Rows are points. Each table stands for the endless flat space through its points: a line for two points, a plane for three, and so on. Write the one point that lies in both, or say that there is none.

First, 2 rows:
[[-11  16   7]
 [  3  12  21]]
Second, 2 rows:
[[ 13 -14  13]
 [  5   0  17]]
They share: no point

First, 3 rows:
[[ 49  19  -1  -8]
 [ 59  25  12 -14]
 [ 33  11  -7   6]]
Second, 2 rows:
[[15 15 33 31]
 [27  6  9 19]]
They share: [23  9 17 23]

First:
[[  6 -22  23  48  33 -43 -16  -2]
 [-42 -34   5  18 -21 -19  -4 -50]]
Second:
[[-37 -14  15  52 -20 -32 -21 -35]
 [-17 -29  10  22  20 -22 -11 -20]]
They share: no point

First, 6 rows:
[[-43 -18  27 -21   2 -54  -7  16   1]
 [  9 -36  -2  19  16 -16 -19  13  29]
 [-22 -35  17   3  18 -59 -17   4  23]
 [ -9 -17   6  20  12 -34 -18  -9  47]
 [-66 -42  36 -60  36 -51   0  41 -13]
 [ 11 -54 -19  51  35  -9 -16  10  48]]
Second:
[[-21 -17  32 -27  18 -45 -23  30   0]
 [-23  -9  41 -34  18 -53 -28  34  -6]]
They share: [-17 -33  14 -13  18 -29 -13  22  12]

First (5 x 11):
[[-25  29 -18  11 -33 -15 -35 -46  21   3  12]
 [-31  27 -13 -24   6 -11  -7  46  19 -47 -58]
 [-18  41 -33 -13 -17 -29 -20  -4  25 -22 -37]
 [  7  35 -49  -9 -38 -53 -21  -7  14 -30 -41]
 [-55   3  11   0   6  21 -11  26  15 -35 -22]]
Second, 2 rows:
[[  4   3  12  -1  -4  -5 -34  27  31 -48 -18]
 [ -5   7   7   0  -9  -9 -31  21  22 -40 -15]]
They share: no point

First, 5 rows:
[[  9 -38   5  13   5  -5  19  55 -25  13   9 -75  -5  -3]
 [ 10 -28  37 -19 -15  -9 -30  29  11  23  24 -40 -22 -22]
 [ 27 -20  -3  -8   4 -20   3  56  14  18   1 -34 -15 -12]
 [ 30   2 -17 -17  10 -36  -9  66  48  21   6  -7 -18 -31]
 [ 32  13  -8 -15  -2 -11 -19  40  72   9  17  13 -42 -15]]
Second:
[[-22 -31 -14 -26 -14  -1 -37  11  47  12 -15 -42 -62 -12]
 [ 45 -50   3 -12  21   6  29  42  23  24  10 -18 -43  26]
 [ 54 -10  18  -4  35  54   5  47  50  19  36 -60 -53  55]
 [ 24 -23  38 -21   1  11 -14  54   1   7  15 -40 -19  -4]
 [ 23 -60   3 -23  30  20   6  49  19  53 -20 -36 -70  12]
 [ 52  14  60 -17  -8  20 -14  18   5  -6  17 -60 -17  15]
 [ 24 -15  44 -21 -11   5 -28  44  -8  25 -10 -42 -26 -20]]
They share: [ 28 -21  14 -11  -9  -2  -8  33  21  13   7 -26 -30   0]

First (5 x 18):
[[-19 -24 -48  38  29 -18   1 -11  -4 -18 -27   6   3  19 -25  -6 -53   7]
 [  8   6   2 -15  -7  15  32  33   0 -27 -27   4  18 -14  19   5   2  61]
 [-40 -52  15  15 -30 -22  38  22 -60 -39 -15 -13   4  14 -13 -38  -7  41]
 [-13  18 -44   0   9   4  -3   9  26   2 -41  22  15 -23  -7  -2 -35  41]
 [ 10 -43 -37  45  48 -17  21 -14 -10 -39  -8 -16   5  46  -6  12 -44  -6]]
Second:
[[-27   1 -14   5   3  10   4  27  -2 -11 -30  -6  20  23  -6 -23 -39  55]
 [-10 -35 -19  31   2 -26  31   0 -31 -40 -28  11  -3 -10 -16 -11 -11  16]
 [-22  -6 -14  12   3   2  11  22  -9 -19 -31  -2  15  15  -8 -22 -31  47]]
They share: [-20 -21 -19  17   2 -10  17  10 -17 -24 -26   3   7   6 -12 -13 -27  32]

First (5 x 20):
[[ -1  34  10  25  38   2 -28  44   8 -18 -10   0  25 -11  13 -14 -20  -1
    5  19]
 [-24  34  -4   1  24   8  -9  24  15 -10 -60 -38 -12 -82   1  -6   0  27
  -12 -47]
 [-48  38 -29  -3  30  37  31  25 -12  14 -44 -13  33 -36 -11  23 -17   3
   17  -6]
 [ -5 -22 -22 -57 -28  44 -20  -2  -6  44 -56  42  41 -27 -31  26 -44   9
   51  43]
 [ 17   4  11  -5   8   8 -48  29  13  -3 -19  26  29  -8   1 -10 -31   4
   22  41]]
Second, 3 rows:
[[ -6  21   4   0  28   1 -22  37   9 -16 -17  13  27  -7 -29  19  -7  16
   23  11]
 [-34   5   4 -32  -4   5   6  13  21  16 -49   5  -5 -23   3  11 -27  -8
   39   7]
 [-16  23  -2  -6  23   8  -9  31  11  -3 -27   7  26 -17 -14  13 -16  11
   19  12]]
They share: no point
